Each row of a before or after table is a point. One or more steps were done to the points. Then noise was added and the rows were shuffled. The steps act on columns, c1 being the first. Write out the steps. A step turns or swaps two columns, mirrors them in a line or flattens them onto one, adds a multiple of one to another, or multiplies or shifts one. Angles are multiples of 10 degrees, from the lower column toward the higher: turns from -170 to 170, lines from 10 to 170 but not 90. Use the fewest steps. Two steps may share a column if one is a turn and the other turns, adds or multiplies; they go together, in the order done. Otherwise the lowest column goes first.

Before (14 x 3):
.16,.37,.00
-.26,.62,.16
-.53,-.48,-.10
-.31,-.08,-.68
.10,-.06,-.14
-.37,.26,-.19
-.51,-.54,-.70
-.58,-.56,-.56
-.24,.05,.07
.03,.64,.30
-.49,.46,.43
.04,-.27,-.42
-.50,.63,.15
-.14,.24,-.50
After (14 x 3):
-.82,-.93,.10
-.18,-.64,-.34
.15,.00,-.12
-.14,-.48,-.17
.24,.27,.21
-.43,-.10,-.23
-.15,-.37,.21
-.40,-.18,.20
-.29,.19,.53
-.66,-.44,-.16
-.11,.24,.32
-.45,-.86,.36
.04,.03,.63
-.85,-.95,-.05
Steps: turn c1 and c3 by -50 degrees; shift c2 by -.40

Before (10 x 8):
.29,-.04,-.11,.00,.33,.16,-.43,.22
.09,-.27,.32,-.01,-.30,.13,.22,-.22
-.23,.24,.04,-.03,.15,.00,-.13,-.25
.12,-.04,.17,.08,.09,-.21,-.13,-.25
-.13,.38,-.05,-.05,-.31,-.19,-.39,-.19
-.05,-.25,.16,-.14,.06,.15,-.12,.29
-.02,.27,.41,-.02,-.31,-.06,.26,.11
-.40,-.08,.34,.00,-.14,-.07,-.09,.12
.30,-.28,.34,.24,-.29,.41,-.13,-.21
.29,.13,-.13,.35,-.24,.03,.06,.34
After (10 x 8):
-.13,.27,.15,-.12,-.46,-.26,-.42,-.15
.12,-.16,.23,-.05,-.24,.17,.17,-.20
.26,-.35,-.12,.16,-.40,.30,-.12,-.28
.25,.00,-.56,.38,-.23,-.04,.08,.18
-.40,-.02,.97,.05,-.16,.02,-.04,.13
.00,.20,.44,.02,-.24,-.18,.21,.08
.31,-.12,-.54,.08,.18,.01,-.41,.21
-.28,.12,.36,-.09,.08,-.14,-.12,-.22
.15,.04,.01,-.02,.02,-.09,-.08,-.25
-.07,-.25,.18,-.03,.01,.18,-.08,.36
Steps: add -1.5 times c1 to c3; flatten c2 and c6 onto the line at 140 degrees; turn c4 and c8 by -20 degrees; add 0.3 times c7 to c5

Before (14 x 11):
-.05,-.13,.18,.01,-.32,-.07,.21,-.22,.04,.06,-.16
.07,.00,.11,-.16,-.28,.19,.30,-.18,.17,-.07,-.38
.34,.17,.12,-.02,.62,.01,.03,-.09,-.11,.11,.01
-.20,-.09,-.04,-.16,-.11,-.18,.19,-.04,.00,.07,-.13
.23,-.06,.00,.07,.32,.12,-.02,-.30,-.33,.13,.07
.10,.22,-.17,-.08,-.24,.08,.00,-.11,.11,-.05,-.10
.43,-.16,.14,-.28,.10,-.09,-.26,.01,.11,.03,-.03
-.17,-.03,.12,-.27,-.22,.12,.04,-.11,-.20,-.06,-.23
.30,.08,.03,.11,.36,-.13,.01,-.14,-.22,-.27,-.09
.37,.20,.03,.29,.27,.13,.04,.03,-.35,.02,-.04
-.15,-.16,.01,-.05,-.16,.18,.20,.02,.16,-.20,-.02
-.07,-.26,-.24,-.02,-.02,.06,.21,-.23,.19,-.12,-.40
-.04,-.10,.01,-.05,-.24,.09,.10,.11,-.09,.09,-.31
-.30,-.04,.09,.08,-.14,.06,-.06,-.12,.17,-.05,-.30
After (14 x 11):
.24,-.03,-.07,-.36,.54,.13,-.22,-.22,-.34,.40,.09
.34,.02,.33,-.81,.93,.02,-.03,-.09,-.11,.34,.02
-.16,-.10,-.18,.17,-.28,.18,.16,-.12,.17,-.58,-.01
.29,.03,.12,-.38,.62,-.13,-.07,-.13,-.23,-.80,-.09
.37,.12,.28,-.11,.60,.14,.05,-.01,-.35,.07,-.04
-.16,-.10,.09,.08,-.52,.12,-.04,-.12,-.19,-.18,-.22
.43,-.22,-.04,-.34,-.03,-.10,-.19,.18,.10,.10,-.05
-.06,-.21,.02,.41,-.48,-.07,.02,-.29,.05,.19,-.16
-.22,-.03,-.15,.01,-.28,-.18,.12,-.15,.00,.20,-.12
.05,-.08,.12,.24,-.53,.19,.11,-.32,.16,-.21,-.38
-.07,.01,-.56,.02,-.03,.06,.02,-.32,.18,-.38,-.40
.10,.28,.08,.24,-.43,.07,-.07,-.08,.11,-.15,-.09
-.29,-.09,.04,.24,-.17,.06,-.13,-.06,.18,-.15,-.31
-.04,-.07,-.11,.28,-.42,.10,.15,.03,-.10,.28,-.31
Steps: turn c2 and c3 by 50 degrees; multiply c3 by 1.6; multiply c5 by 2; turn c4 and c5 by 40 degrees; turn c7 and c8 by -40 degrees; multiply c10 by 3
